Each row is a point. The ring and each string are closed loops that go straight from each point to the next, and from the last back to the first. Before rounding, they use only three directions, however many columns there are. Count how often each string passes through the ring. Passing back the other way cancels.
In the rows, 128 means zero.

Ring (9 x 4)
[[155  86 109 148]
 [139  75 127 115]
 [118  89 157  68]
 [109 128 177  48]
 [114 167 176  62]
 [130 190 158 100]
 [151 186 130 143]
 [164 163 111 168]
 [167 126 101 174]]
String (29 x 4)
[[127 120 136 122]
 [101  98 142 115]
 [ 92 116 190  25]
 [ 96 141 202   7]
 [ 95 130 157 101]
 [112 136 146 115]
 [136 150 155  85]
 [134 190 182  43]
 [129 217 184  56]
 [125 223 163 104]
 [128 169 133 146]
 [135 142 133 130]
 [147 160 142 110]
 [133 134 122 152]
 [148 156 102 196]
 [176 174  99 190]
 [195 177 113 148]
 [172 149 125 128]
 [141 122 116 156]
 [141  98  89 206]
 [165  85  86 192]
 [172  83 103 149]
 [162 106 132 101]
 [142 109 130 120]
 [130  92 121 141]
 [124  52 121 129]
 [124  56 144  81]
 [131  81 177  13]
 [136 119 170  40]]
Times through: 2

Ring (8 x 9)
[[ 47 149 117 158 152 119 117 126 147]
 [ 63 126 132 171 153 128  76 148 112]
 [ 90  99 128 167 156 137  49 165  98]
 [118  70  95 142 149 154  49 178 114]
 [138  68  59 112 158 148  78 161 156]
 [142  92  56 105 184 119  96 129 181]
 [121 125  70 113 197  95 115 104 191]
 [ 70 151  94 136 173 102 133 106 179]]
String (27 x 9)
[[151  45  92 138 162 156  19 188 101]
 [120  44  56 118 115 188  72 199 136]
 [105  77  64 120 130 164  95 170 153]
 [125  87  78 126 169 132  76 149 149]
 [161  69  61 109 186 127  65 147 159]
 [164  69  42  95 183 129  84 142 180]
 [129  86  44 100 160 138 111 141 187]
 [103  97  46 104 142 146 129 143 190]
 [103 107  58 111 156 132 124 133 185]
 [110 114  80 125 177 115 102 126 168]
 [133 129  92 127 222  77  88  97 171]
 [119 161  80 115 232  56 132  64 210]
 [ 72 150  75 122 168 105 152 101 200]
 [ 69 129  81 131 146 130 132 130 174]
 [ 83 133  98 140 171 111 109 121 160]
 [ 57 171 122 156 186  85 123  95 162]
 [ 16 175 121 163 143 114 147 113 160]
 [ 38 138 103 151 127 140 129 141 152]
 [ 64 120  96 145 137 140 111 147 148]
 [ 80 129 128 164 174 111  74 134 122]
 [ 69 136 164 192 180 106  45 140  85]
 [ 57 115 135 176 137 144  68 165  98]
 [ 60 101 128 172 125 158  64 179  95]
 [ 88  88 141 179 148 149  26 183  72]
 [ 75  83  97 150 115 172  77 185 116]
 [ 96 103  92 138 155 135  87 149 142]
 [133  73 107 148 174 136  30 168 105]]
Times through: 5
